Each row of a before or after table is a point. The points were changed in one or more steps. Then noise was added and the rows were shuffled. The steps act on columns, c1 being the first. Name the steps. A step turns or swaps two columns, mirrors them in a line or flattens them onto one, adds a multiple of one to another, or multiplies or shifts one. Angles are multiples of 10 degrees, from the lower column toward the higher: turns from -170 to 170, lines from 10 to 170 but not 90. Use the fewest steps. Two steps may share a column if one is a turn and the other turns, adds or multiplies; they go together, in the order done. Otherwise the lowest column goes first.
(in the rows, 128 means zero)

Before (8 x 3)
[[133 165 138]
 [153 130 147]
 [ 97 121 125]
 [124 138 135]
 [ 90 125 108]
 [163 133  84]
 [ 85  98 109]
 [ 83 147 149]]
After (8 x 3)
[[174 150 169]
 [135 159 107]
 [ 76 131 145]
 [161 124 109]
 [ 72 106 157]
 [ 68 138 103]
 [ 88 122 133]
 [124 133 119]]
Steps: multiply c1 by 1.3; mirror c2 and c3 in the line at 170 degrees

Before (10 x 8)
[[141 185 144 145 178 135 149 126]
 [173 141 148 127 120 174 147 152]
 [161 122 121 117 147 112 145 146]
 [149 103 144 109 137 168 113 130]
 [141 126 134  81 121 195 143 109]
 [131 185 111 119 144 102  17 144]
 [132 106 137 149 135 110 134 122]
 [170  97  88 153 126 114 137 111]
 [135 175 115 151 149 157 150 197]
 [133 129 153 131 120 111 155 117]]
After (10 x 8)
[[123 105  90 151 147 113 165 105]
 [132 129 158 129 133 109 141 118]
 [112 161 117 152 118 158 160 206]
 [114 181 111 119 122 102  32 148]
 [121 109 131 148 123 111 129 123]
 [ 88 182 136 145 101 132 137 136]
 [132 130 135  78 139 193 141 105]
 [113 103 140 111 125 166  97 125]
 [121 135 149 125 147 175 132 156]
 [107 122 122 114 131 111 147 146]]
Steps: multiply c1 by 0.4; turn c1 and c5 by 130 degrees; turn c2 and c8 by 10 degrees; add -0.7 times c3 to c7

Before (11 x 12)
[[107 111 137 151  96 104  75  99 122 122 121 138]
 [133 112 112 104 112 129  82 171 117 116 131  82]
 [168 143 165 149 137 141 115 132 113 185 127 126]
 [112  89 139 111 140 151  76 102 171 129 115  82]
 [145 104  89 126 122 132 137 168 116 169  87 102]
 [130 169  94  99 148 155  98 145 174 126 162 105]
 [156  92 157 109 132 107 118 105 144 167 128  86]
 [159 145 128 118 110 184 119  98 162 109 156 114]
 [ 99 132 153 106 115 109 102 139 161 169  96 142]
 [179 105 123 160 114 137  98 163 157 117 133  88]
 [167  97 142 152 163 176 128 159 162 172 157 134]]
After (11 x 12)
[[140 119  96 121 139 131  98 165 112 176  90 147]
 [ 78  96 139 110 127 152 130  99 168 144 114 178]
 [131 138 136 116 153 189 101  94 166 107 158 132]
 [ 90 113 120 108 165 131 103 172 121 123 131 166]
 [124 108 163 109 140 106 107 107 145 180 125 171]
 [115 103 147 162 162 137  71 164 154 128 134 156]
 [128 160 183 151 120 144  99 133 114 178 127 133]
 [139 112 154 153  80 170 100 157 164 185 157 139]
 [ 70 107 134 152 162 103 133  99 123 131 121 102]
 [ 92 145 148 104 139 105 154 138 156 167  95 109]
 [102 165 105 100 114 150 106 145 175 117 165 157]]
Steps: turn c1 and c7 by -70 degrees; turn c3 and c7 by 20 degrees; turn c2 and c10 by -20 degrees; multiply c5 by 1.3; turn c5 and c12 by 160 degrees

Before (12 x 20)
[[108 127 117 103 134 114 150 109 124 112 107 147 119 127 140 131 123 125
  127 137]
 [103  81 151 101 111 144 143 128 130 115 165 145 129 122 150 136 122 136
  150 124]
 [110 132 152 109 133 101 149 121 126 117 119 130 137 126 160 132 104 127
  149 118]
 [102 118 130 127 114 101  98 120 123 111 110 137 115 135 145 102 115 132
  140 184]
 [167 103 155 118 127 121 103 132 123 125 111 150  97 114 128 134 114 142
  150 167]
 [ 96 122 128 113 106 131 114 123 131 116 109 147 141 104 117 108 121 152
  165 161]
 [114 135 149 134 131 143 127 113 149 128 128 123 130 132 146 118 120 130
  131 174]
 [188 134 146 105  86 110 145 132 126 123 119 128 127 132 121 106 122 129
  135 126]
 [124 130 139 108 113 110  90 121 130 122 107 160 124 127 137 102 118 142
  132 120]
 [ 90 125 133 128 135 114 153 122 125 127 249 124 134 115 111 119 120 143
  134 145]
 [ 99 136 140 131  88 116 119  58 161 125 158 132 135 128 114 112  90 138
  143 142]
 [124 134 151 235 124 108 157  60 123 138 121 122 115 127 131 109 104 127
  133 117]]
After (12 x 20)
[[170 110 104 118 144 121 103 132 123 124 111 150  97 114 127 142 115 111
  127 167]
 [112 134 132 112 141 131 113 124 132 116 108 147 142 104 116 123 121 104
  177 160]
 [114 138 108 134 132 142 127 114 149 128 127 123 131 132 146 120 120 122
  133 173]
 [111 134 127 126 129 100  98 119 123 111 110 137 115 134 145 122 115 124
  155 185]
 [ 91 131 125 129 138 114 154 122 124 126 249 124 134 115 112 126 119 113
  140 145]
 [107 126 138 103 132 113 150 109 124 112 108 147 119 126 139 129 123 134
  130 137]
 [115 128 104 111 148 101 149 121 127 117 119 130 138 127 160 129 104 124
  143 118]
 [114 141 119 131 114 115 119  58 160 125 158 132 136 128 114 117  90 117
  176 141]
 [114  96 106 102 132 145 143 128 130 115 165 145 130 122 150 156 122 115
  162 124]
 [196 142 111 106 107 110 145 133 126 124 118 128 127 131 121 116 122 124
  143 126]
 [126 140 105 235 128 109 158  59 122 137 120 123 116 127 131 118 103 123
  135 117]
 [129 142 119 108 121 110  91 121 130 123 107 159 123 127 137 116 118 113
  143 120]]
Steps: turn c5 and c19 by -50 degrees; turn c1 and c19 by -20 degrees; flatten c2 and c16 onto the line at 140 degrees; turn c3 and c18 by -170 degrees

Before (13 x 48)
[[143 114 135 110  90 120 163 146 130 141 162 132 105  94  87 138  84 191
   79 189 128 137 152 126 105 110 110 125 131 122 160 123  93 101  96 164
  127 109 130  85 106 113 112  95  96 117 112 138]
 [102 136 109  98 138 105 115 131 133  97 138 158 150 102 140 136 122 139
  122 151 109  95 150  84 138 118 101 160 130  69 149 106 162 120 143 106
  122 142 158  98 115 110  98 151 127 154 141 124]
 [129 135 107 104 103 160 113  74 122 151 138  75 125 152  99 119 105  79
   88 205  93 137 150 125 145 148 105 140 124 111 139 121 117 109 129 133
  147 118  87 112 140 111 106 112 163 141 152 133]
 [152 130 150 136 125 126 137 105 140 142 113 113 129 133 105 133 159 145
  102 150 202  98 125 131 110 149 115 119  99 119  56 195  66 148 125 114
  108 117  93 141 140 101 122 116 110 110  96 214]
 [ 85  96 171 108 124 157 118 110 152 153 127 128 136 149  77 141  76 149
  102 119 142 124 128 110 146 131 122 151 137 125 170 133 150 133 133  93
  137 122 160  86 141 165 156 124 111 162 158  87]
 [121 113 130 113 106 164 128 105 133 125 106 123 133 108  96 141 163 125
  129 170 135 101 131  59 178 137 180 146  91 107 122 158 153 129 113 109
  173 163 165 139  90 109 136 124  94 115 124 143]
 [174 147 154 101 118 103 155  65  90 118 150 131 131 145 139 140 135 143
  110 146 147 111 111  67 141 150  92  98 157 107 138 129 136  94 131 108
  174 164 107  70 135 140 118 131  75 111 129 145]
 [107  60 121  94 151 122 127 134 147 177 128 190 115 140 181 131 179 126
   78 135 174  57  89  99 116 135 118 112 124 121 130 132 120 152 105 104
  154  83 103 136 118 110 118  88 117 122  95 114]
 [168 191 152 123  94 124 152 106 105 141 120 106 161  97 115  86  96 115
  178 141 130 122 110 108  95  94 142  85 156 120 156 149 135 153  71 149
  120 167 171 121 118 108 147 148 133 127 164 120]
 [113 142 170 130 129 105 120  61 145 112  79 151 114 109 147 167 143  83
  148 147  83 140 136 120 136 129 110 127 130 127 116 118 143 114 137 126
  141  86 100  80  92 144 102 106 120 100 133 149]
 [156  75 111 140 100 205 154 127  87 131 143 109 119 131 131 119  94  92
  120 104 127  98 120 156 145 134  96  93 163  96 119 106  61  94 155 100
  106 112 104  94 146  51 141 105 111 152  79 158]
 [132 159 129 169 130 126  83 140 148 128 144 137  92 139 154 159  42 150
  139 183 157 126 143 126 115 114  96 162 137 102 171 106 143 157 112  67
  143 141 130 106 123  87  81 115 122 179 116 172]
 [148 144  98 106 121 115 109 111 135 139 118 124 145 137 136 138 158 128
  133 116 112 177 147 108 150 132 106 103 138 133 135 124 106 118 110 115
  142 164 147 143  87 108 163 133 116 114 111 167]]
After (13 x 48)
[[174 147 155 119 117 103 155  66  90 119 150 132 138 144 138 140 134 142
  110 146 146 111 111  67 141 150  91 104 158 107 138 130 135  93 130 109
  173 164 120  70 134 105  88 124  75 111 129 145]
 [107  60 120 113 151 122 127 134 148 177 128 189 126 140 182 131 178 126
   78 135 173  58  89  99 118 135 119 107 124 121 130 132 119 151 106 104
  153  85 117 136 118 140  84 181 117 122 128 114]
 [167 192 151  96  95 125 153 106 105 141 121 106 144  95 115  86  97 114
  178 141 131 121 111 108  95  94 143  82 156 119 156 149 135 153  71 149
  119 166 149 121 118 132 175  90 133 128 121 120]
 [156  76 111 118 100 205 154 127  86 131 143 109 129 130 131 119  94  93
  119 103 127  98 119 156 145 135  97  69 162  97 120 107  62  94 156 101
  106 111 119  94 145 188 167 177 111 152 138 157]
 [120 114 129 101 106 164 128 105 133 125 106 123 120 108  95 141 163 125
  129 170 135 101 132  60 177 137 180 139  92 106 122 158 153 128 113 109
  173 163 141 139  89 152 141 134  94 114 128 143]
 [102 135 111 148 137 106 116 131 132  98 138 158 139 102 140 137 122 139
  123 151 110  95 150  83 138 119 101 153 128  70 149 106 162 120 144 106
  122 141 142  97 116 156  36 102 127 154 128 125]
 [151 130 150 144 125 127 137 106 140 142 114 113 141 134 105 133 160 145
  102 150 202  97 125 131 109 149 116 109  98 120  56 194  66 148 124 113
  108 117 116 142 140 150 117 158 111 109 135 215]
 [149 143  98  57 122 114 108 110 135 140 118 122 137 137 136 138 157 128
  132 116 112 176 146 109 150 133 105  98 138 133 135 124 105 118 110 115
  142 163 137 143  87 138 209 134 115 115 135 167]
 [ 85  95 171  69 124 156 118 111 152 153 128 128 125 149  76 140  77 149
  103 119 142 124 128 109 146 132 122 162 137 125 170 133 151 133 133  92
  138 122 141  86 142 102 190 112 111 162 118  87]
 [114 142 169 170 129 105 120  62 144 113  79 151 125 110 147 166 144  83
  148 147  82 140 135 120 136 129 109 132 129 128 116 118 144 114 136 127
  142  86 115  80  92 112  61 142 120 101 120 150]
 [133 160 129 233 130 126  83 140 148 128 145 138  93 138 154 159  42 149
  139 183 157 127 143 125 116 114  97 147 137 103 170 105 142 158 112  67
  142 141 124 106 124 178  26 147 123 179 129 172]
 [142 114 135 136  90 120 163 147 129 141 162 132 107  94  88 139  84 191
   78 189 128 137 152 126 105 111 110 119 131 122 159 122  92 100  96 164
  128 109 127  84 107 140  78 164  96 117 124 139]
 [129 136 107 141 103 160 112  74 122 150 138  75 140 152  99 119 106  80
   87 206  93 137 151 126 145 148 106 134 123 111 138 120 117 109 128 133
  147 116 112 111 139 148  59 124 164 140 116 132]]
Steps: multiply c43 by 3; turn c4 and c43 by 30 degrees; turn c13 and c39 by 20 degrees; multiply c39 by 0.4; mirror c28 and c42 in the line at 10 degrees; turn c44 and c47 by 140 degrees; multiply c47 by 0.4

Before (10 x 64)
[[ 89 106 154 124 136 141 138 105 119 171 165 190 117 111 101 106 120 111
  103 103 146 134 128 161 130 127 139 118 160 133 148 104 122 166 115 122
   83 114 132 152 150 164 103 105  97 122  85 110 138 151 113 132 135 104
  164 129 119 137 114 192 134 168 139 129]
 [153  93 139 151 134 161 176 104 139 113 106 135 130 135 131 170 192 116
  109 127 133  79 133 151  97 120 141 105 117 142 110  86 146 158 121 104
  156 117 105 137 140  85 121 126 129 130 205 117 111 149  80  70 102 108
  148 150 166 127 160 133 128 137  79 127]
 [144 141 139 112 144 115  99 149 118 135 144  99 111 143 109 186 114 107
  149 127 129  99 118  57 128 140 123 133 134 171 136 147 132 149 127 117
  145 124 149  94 142 127 149 100 131 127 148 154 127 150 120 150 161 131
  138 155 106 102 142 143 126 102 130 147]
 [105  95 108 105 105 137 196 110 129 137 122 108 107 128  90 131  80 137
  138 120 148 103 163 153 125  89 141 154 130 124 175 124 144 102  88 115
  134 133 152 136 162 104 170 149 118 130 124 183 121 123 169  90 114 130
  158 104  55 135 141 128 133 147 111 151]
 [151  99 186 112 159 124 155 131 147 196 138 140 124  98  87 100 117 156
  128 141 128 104 142 126 191 122 133 140 135 180 135 168 138  99 177 160
  142 117 128 100 130  91 131  92 119 145 112 124 111 142  98 187 185 158
  137 122 154 134 197 104  72 126 107 130]
 [121 143 152 136  98 151 115  80  85 129 121 141 157 123 123 121 154 165
   87 106  87 116 102 108 144 140 152  77 125 148 116 114 112 118 153 116
  148  90 125 156 126 107 103 121  98 110 107 143 147  90 143 157 124 110
  158 108 118 148 147 107 118 185 125 129]
 [131 170 151 103 113 119 106  78 173 175 110 153 131 110 146 142 169 116
  102 102 179 162 143 174 168  90 113 115  94 125 179 158  78 106 167 146
  154  84 142 120 132 185 132 107 213 104 118  97 184 178 133  93  69 135
  121 118 108 108 102 142 121 147 103 171]
 [181 144 149 132 115 146 125 117 149 114 124 129 181 149  87 126 116 143
  146 114 153 172 141 132 167 119 103 132 166 126 144 158 148 142 113 106
  102 148 124 149 129 125 137 116 127 129  98 136 119 144 115 137 126 123
  129  93  83  83 114 109 112 140 193  70]
 [121 113 132 118 152 101 143  96 127 137 172 141 134 138  88 155 103  99
  107 125 162 108 107  85 118  99 118 117 168 154 132 166  94 188  58 155
  102 178 128 169  90  87  78 135 116 139 141 111 166 148 160  60 120 161
   96 106 125 116 146 112 190 143  62 105]
 [118 139  98 116  85 116 104 144 152 105 166 114  91 129 141 160 156 114
  121 154 138 115 138 151 151 101  91 152 151  87 159 154 114  89 164  97
  107  87 110 149 125  64 126 175 154 182 112 120 183 131  91 138 109 121
  121 119 175 108 159  82 118 164 168 108]]
After (10 x 64)
[[131  70 150 101 116 118 171  79 174 172 108 152 130 110 144 144 172 116
  103 101  91 132 143 145 167  88 113 116  94 123 175 158  78 122 165  98
  153  81 142 117 131 187 131 107 214 102  63  95 186 177 133  93 183 135
  121 117 134 109 161 143 121 147 104 169]
 [200 145 186 111 162 123  92 134 147 198 136 140 121  96  85  99 116 158
  128 138 153 116 143  96 192 121 133 142 133 182 136 165 136 127 179 103
  144 117 129 102 131  93 133  90 119 145 147 124 108 140  94 190  66 159
  138 124 154 132  92 103  71 126 108 131]
 [ 79 137 152 124 136 140 124 107 119 171 165 190 118 112 103 109 118 110
  104 105 114 115 125 129 132 130 141 117 157 132 149 104 123 153 112 136
   84 111 136 153 150 162 102 106  97 122  48 106 136 149 115 132 124 106
  160 126 150 139 115 193 135 167 137 135]
 [133 143 138 151 136 162  65 106 140 113 106 133 130 137 130 169 191 114
  107 128 161 110 135 120  95 121 140 106 118 140 106  86 145 106 122 148
  154 119 104 134 144  84 121 128 129 128 247 115 114 148  80  69 158 109
  148 148 163 127  82 131 130 139  80 128]
 [144 145 151 137  99 153 127  82  88 131 123 141 154 123 122 120 155 166
   86 109 133 146 100  78 146 141 152  78 123 148 113 114 111 141 153 137
  149  87 125 158 128 105 106 120  99 110 129 145 147  90 142 158 137 111
  159 108  86 147 120 107 119 182 128 130]
 [126 110 150 131 115 146 172 118 149 113 126 130 180 154  84 128 115 142
  146 115  73 109 140 100 164 117 102 134 166 127 144 157 145  72 111 146
  101 149 123 150 129 127 136 119 126 131 102 132 115 145 117 136 133 125
  130  92 124  82 131 111 112 139 192  75]
 [145 159 109 103 104 139  73 113 124 137 120 108 107 128  90 127  81 135
  137 118  50  81 167 123 124  87 141 152 130 124 175 119 145 161  90 139
  134 132 151 137 159 108 168 149 120 131 149 183 121 124 167  90 146 130
  156 103 144 137 135 127 132 146 108 149]
 [128 120 141 111 145 114 119 148 115 133 144 100 110 141 110 188 113 104
  151 127 107 167 117  28 128 143 124 133 134 173 135 146 132 109 124 147
  147 127 150  92 141 123 151  96 136 127 150 150 125 147 120 150  98 130
  136 155 114 102 103 143 126 106 131 145]
 [167 105 100 117  83 116 128 143 149 104 166 115  91 129 138 161 156 112
  123 152 169 158 137 117 153 101  89 148 154  87 158 153 117 153 166 155
  104  88 111 150 126  63 127 175 155 182 174 121 185 133  90 138 155 120
  123 120 140 109 126  81 119 164 167 107]
 [ 92 118 135 118 149 101 104  95 127 136 172 137 135 135  89 155 102  99
  105 126 113 127 108  53 120  96 118 116 168 155 132 166  93 123  58  99
  103 172 129 170  88  87  81 137 116 136 184 111 168 149 158  62 129 158
   97 105 164 117  78 111 194 145  63 105]]
Steps: turn c34 and c59 by -140 degrees; turn c1 and c34 by -70 degrees; turn c21 and c57 by -110 degrees; turn c2 and c57 by -140 degrees; turn c7 and c22 by -120 degrees; shift c24 by -30; turn c36 and c53 by -170 degrees; add -1 times c42 to c47

Before (11 x 64)
[[124 103 114 125 122 127 117 128 142 103 146  84 135 177 139 116 137 157
   77 143 118  91 132 177 107 105 117 153 117  99 107 124 111 137 133 144
  159 123 156 106 111 125 109 115 141 113 104 112 143 152 107 159 122  87
  135 128 143 166 150 135 116 103  95 110]
 [111 118  99 126 126 143 150 134 124  98 151 129 123 160 136 134 121 122
  100 170 127 121 156 160  98  98 141 134 127 106 124 110 125 141 145 119
  161 133 142 123 102 113 111  98 118 101 110 144 138 158 110 147 142 105
  154 129 147 145 146 126 151 163 106 112]
 [ 78 154 111 123 150 107 108 101 141 162  96 140 116 109 133 103 149 108
  126 129 125 142 129 122 122 129 132  95 140 136 119 142 132 118 131 111
  121 116 118 129 123 131 110 133 111 154 122 131  94  97 140 122 110 136
  150 128 116 113 139 119 128 110 129 116]
 [ 94 154 113 123 152 117 111 113 138 130 119 136 135 103  98  91 157  80
  138 136 125 122 115 124 160 143 129  88 132 162 120 144 131  95 135 120
  147 106 114 125 120 163 129 141 118 129 155 147 108 125 148 115 123 128
  133 138 108 110 105 126 134 119 140 121]
 [ 88 118 121 109 127 107 110  84 132 146  94 124 137 128 118  97 165 107
  147 139 144 144 111 123 118 131 103  96 110 142 134 126 143  91 134 100
  137 126 133 128 127 152 136 156 137 165 155 135 108  85 150 106 132 123
  131 141 111 104 125 137 145 122 141 131]
 [ 85 123 165  90 113 113 116 110 143 150 122 140 123 151 111 155 147 135
  125  95 134 142 123 107 143 126  81 122  90 146 165 127 147 118 149 127
  120 144 127  91 132 138 165 147 131 145 142 111 118 107 137  95 127 134
  105 103 137 127 118 152 112 108 117 134]
 [ 93 157 150  79 107 109 119 102 146 132 117 141 138 150 135 112 158 118
  112 145 124 104 117 125 136 102 104 124 111 151 153 126 147 105 157 124
  118 141 117 122 138 144 167 131 151 151 126  99 130 110 142 101 120 138
   98  98 122  92 104 176 123 108 117 124]
 [166 104 117  93 106 139 127 139 124 128 157  98 134 161 147 154 146 134
   63 150  94  71 118 124 116 107  98 135  89 104  97  95  92 123 112 139
  147 130 145 113 123 132 136 104 133  97 109 105 142 145 123 152 127  93
  136 121 136 146 174 162 105 118  74 149]
 [118 117 138 114 147 157 150 127 109 114 148 132 108 112 102  95 116 119
  127 159 144 133 169 156 100 112 147 122 135 141 168 118 147 142 139  84
  121  86 138 131 104  90 138  99 117 135 145 144 151 108  96 125 127 137
  152 130 170 119 111 132 115 142 141  79]
 [123 125 125 131 145 147 139 152 107 109 141 154 126 140 121 103 130  88
   99 154 145 107 147 160  99 102 151 150 131 102 147 119 118 143 118 108
  137  92 138 114 108 120 132  87 132 134 126 168 158 128  97 166 150 111
  160 141 169 142 151  95 147 135 121 102]
 [133 120 130  95  97 109 136 131 149 126 134  89 123 142 148 141 166 172
  106 134 100  92 131 137 119 100 107 153  73  99 116 105  94 124 124 165
  164 148 119 123 132 114 135 116 142 123 104 120 154 141 133 136 141 107
  113 114 152 154 156 141  94 126 100 137]]
After (11 x 64)
[[122 129 127 131 147 147 140 152 106 108 137 154 127 141 121 160 131  31
   99 155 104 110 147 163  99 138 151 149 105 101 145 118 116 143 119 111
  136  90 138 140 142 119 130  85 132 136 125 170 158 128 104 168 150 109
  162 142 171 142 151  96 146 137 119 102]
 [ 95 157 150  81 109 108 117 102 146 133 118 141 138 152 138 114 158 103
  114 147 137 106 120 127 137 157 105 121 112 150 155 124 146 105 155 122
  118 140 117 115 118 145 166 132 152 150 125 100 128 108 109 101 119 140
   97  99 121  90 106 179 124 110 119 124]
 [ 95 157 111 123 152 116 112 116 138 131 121 134 133 103  96 106 158   8
  137 137 130 118 115 121 157 113 128  85 139 163 119 144 131  93 135 119
  149 104 116 122 135 166 130 140 116 130 155 144 106 125  91 113 124 129
  135 136 108 112 106 128 136 121 140 120]
 [ 78 154 112 126 150 106 107 100 142 163  97 140 116 109 131 115 152  78
  127 133 128 141 125 122 118 114 134  97 125 137 118 141 130 117 132 112
  121 118 118 124 134 131 110 133 111 156 123 129  92  93 106 122 110 136
  150 128 114 114 139 120 129 109 129 116]
 [113 117  96 127 128 144 147 133 123  99 151 132 124 162 133 146 120 110
   99 170 120 129 156 160  98 144 138 132 103 107 124 110 124 141 149 119
  159 134 139 119 155 112 112  96 120 100 109 142 139 157 132 148 143 106
  153 129 147 144 146 124 151 162 104 112]
 [ 90 122 121 109 127 104 112  81 130 149  92 122 135 127 117 106 165  77
  146 139 114 143 110 120 117 144 104  93 137 141 133 127 142  92 135 102
  137 125 132 151 124 155 135 157 136 166 153 136 110  88  98 106 132 124
  130 140 112 104 123 136 146 122 141 132]
 [135 122 130  96  96 110 136 132 152 127 133  90 123 144 148 124 167 242
  108 134 155  95 131 142 119 188 106 153 130  99 114 107  93 123 124 164
  164 147 118  81 134 112 133 117 146 125 104 122 155 139 146 137 142 104
  113 112 152 156 154 140  95 125 100 136]
 [ 82 122 165  89 116 113 117 108 144 151 122 139 125 151 114 117 147 146
  126  96 125 137 124 107 142 164  78 124 144 145 164 129 148 116 146 128
  121 144 126  98 123 135 165 149 129 147 142 110 120 107 154  96 125 134
  106 100 137 126 117 154 109 106 116 133]
 [118 118 139 112 148 158 151 128 111 114 150 133 107 113 101 159 115 106
  127 159 106 135 168 154 100 130 148 122 112 142 168 117 145 143 141  85
  120  86 133 156 146  90 140  99 116 136 142 143 150 110  93 124 128 137
  152 131 169 118 114 131 114 141 143  82]
 [123 104 113 124 123 126 119 129 142 103 148  85 136 179 140 150 137 201
   75 142 129  98 132 182 109 149 117 154 116 100 107 122 110 136 133 145
  158 124 156  91 148 127 108 114 142 111 105 111 141 150 116 159 123  87
  134 129 143 167 149 138 115 104  94 110]
 [165 103 117  93 106 138 127 138 124 129 154  99 133 161 147 133 145 144
   66 151 159  70 116 133 115 173  98 136 128 103  97  96  92 124 113 141
  146 131 144  65 148 132 136 104 132  99 108 105 140 144 152 151 126  97
  136 122 135 145 173 162 105 118  75 149]]
Steps: turn c16 and c51 by 90 degrees; multiply c18 by 2.5; add 1.5 times c21 to c40; turn c21 and c41 by -160 degrees; turn c22 and c24 by -10 degrees; turn c26 and c29 by 120 degrees
